Every row gives one point. A path goes straight from each point to the next, and from the last back to the first. The post is the endless flat space through its rows: a point in 2 columns, a line in 3, a plane in 4, and so on, so that a path can go around it. Count how often the path circles the post. Going back the other way cancels.

Post:
[[0.002,-0.002]]
Path:
[[-0.070,-0.013],
[-0.010,-0.045],
[0.031,-0.037],
[0.054,0.008],
[0.047,-0.004],
[0.042,-0.054],
[-0.029,-0.043],
[-0.051,0.025],
[-0.008,0.060],
[0.063,0.056],
[0.034,-0.007],
[-0.007,-0.074],
[-0.010,-0.020],
[0.017,-0.026],
[0.087,0.000],
[0.019,0.032],
[-0.018,0.032],
[-0.060,-0.007],
[-0.028,-0.054],
[0.027,-0.033],
[0.047,0.028],
[0.027,0.031],
[0.061,-0.016],
[0.009,-0.037],
[-0.034,-0.039],
[-0.076,0.027],
[-0.013,0.056],
[0.054,0.053],
[0.071,-0.035],
[-0.001,-0.036],
[-0.042,-0.019]]
Times around: 1

Post:
[[-0.046,-0.040,-0.058,0.021],
[0.045,-0.008,-0.032,0.004],
[-0.003,0.021,0.028,-0.017]]
Path:
[[0.008,-0.016,0.005,-0.005],
[-0.009,-0.059,-0.084,0.049],
[-0.058,-0.021,0.019,0.016],
[-0.111,-0.006,0.023,0.036],
[-0.056,0.018,-0.043,0.030],
[0.042,0.062,0.026,-0.058],
[0.030,0.020,0.031,-0.043],
[0.072,0.019,0.084,-0.055],
[0.050,-0.025,-0.047,-0.007],
[0.024,-0.049,-0.021,0.018],
[-0.052,-0.057,-0.033,0.030],
[-0.036,0.000,-0.007,0.047],
[-0.063,-0.018,-0.050,0.032],
[0.111,-0.002,-0.078,-0.015],
[0.029,0.007,-0.019,-0.036],
[0.032,-0.028,-0.070,-0.039],
[-0.004,-0.004,0.031,-0.022],
[-0.005,-0.057,-0.061,0.049],
[0.058,-0.009,-0.044,0.041],
[-0.009,-0.001,-0.066,0.018],
[-0.054,0.021,0.025,-0.037],
[-0.010,0.010,0.032,-0.048],
[-0.014,-0.028,-0.009,0.008],
[-0.019,0.029,0.065,0.027],
[0.005,0.027,-0.001,0.009],
[-0.001,0.023,-0.018,-0.022],
[-0.018,-0.031,-0.051,-0.024],
[0.050,-0.030,-0.122,0.015],
[-0.014,-0.025,-0.028,-0.014]]
Times around: 4

Post:
[[0.018,-0.039,-0.043,-0.061,-0.028,-0.072,0.030,-0.025],
[-0.003,0.040,0.012,0.043,0.022,-0.037,-0.002,-0.024],
[0.022,-0.023,0.004,-0.001,0.023,-0.020,0.007,-0.027],
[-0.033,0.001,0.008,0.015,0.011,0.010,-0.010,0.014],
[-0.042,-0.028,0.001,0.051,-0.033,-0.016,-0.019,0.012],
[0.041,-0.079,-0.110,-0.020,-0.068,-0.032,-0.017,0.097],
[-0.001,0.009,0.018,-0.002,-0.033,-0.012,0.032,-0.012]]
Path:
[[-0.025,0.021,-0.017,0.035,-0.044,-0.009,0.038,-0.010],
[0.030,-0.059,-0.022,-0.039,-0.068,0.017,0.021,0.013],
[0.012,0.064,-0.003,-0.009,-0.006,-0.073,-0.011,-0.018],
[0.006,-0.056,0.004,-0.037,0.044,-0.054,0.008,-0.051],
[-0.024,-0.056,-0.004,0.002,-0.040,0.018,0.036,0.026],
[0.048,0.067,-0.072,0.090,0.058,-0.068,-0.014,-0.002],
[-0.031,-0.026,-0.028,0.028,-0.034,0.001,-0.025,0.008],
[-0.070,-0.053,0.066,0.051,-0.047,0.042,-0.026,-0.019],
[0.025,0.051,-0.023,0.052,-0.016,-0.095,-0.015,0.003],
[-0.104,-0.001,0.015,0.030,-0.048,-0.073,0.005,-0.006],
[-0.016,-0.012,-0.022,0.005,-0.058,-0.037,0.056,0.005],
[0.042,0.001,-0.072,0.023,-0.048,0.004,0.010,0.063],
[-0.001,0.026,-0.029,0.094,-0.045,-0.077,-0.038,-0.010],
[-0.068,-0.030,0.018,-0.028,-0.073,0.001,-0.014,0.034],
[0.000,0.006,-0.023,0.007,0.016,-0.062,-0.005,0.038],
[0.014,-0.036,-0.041,0.029,-0.048,-0.045,0.027,0.060],
[-0.005,-0.016,-0.044,-0.019,0.013,-0.026,0.011,0.007],
[0.007,0.005,-0.036,-0.030,0.011,-0.001,-0.001,-0.039],
[0.043,-0.028,0.004,-0.103,-0.054,0.004,0.030,-0.010],
[0.004,-0.025,0.013,0.007,0.014,-0.004,-0.019,0.019],
[-0.027,-0.026,0.039,-0.024,-0.030,-0.033,-0.006,0.028],
[0.002,0.006,-0.026,-0.004,-0.038,-0.015,0.049,0.070],
[0.039,-0.013,-0.052,0.119,0.047,-0.109,-0.008,-0.071],
[-0.022,0.019,0.007,-0.020,0.047,-0.015,0.020,-0.098],
[0.025,-0.071,0.068,-0.129,-0.007,0.003,0.026,-0.072],
[0.018,-0.032,0.046,0.009,-0.080,-0.002,0.033,0.006],
[0.050,-0.022,0.017,0.043,0.048,-0.045,0.003,-0.018],
[0.046,0.042,-0.039,0.019,0.049,-0.052,0.058,-0.023]]
Times around: 5
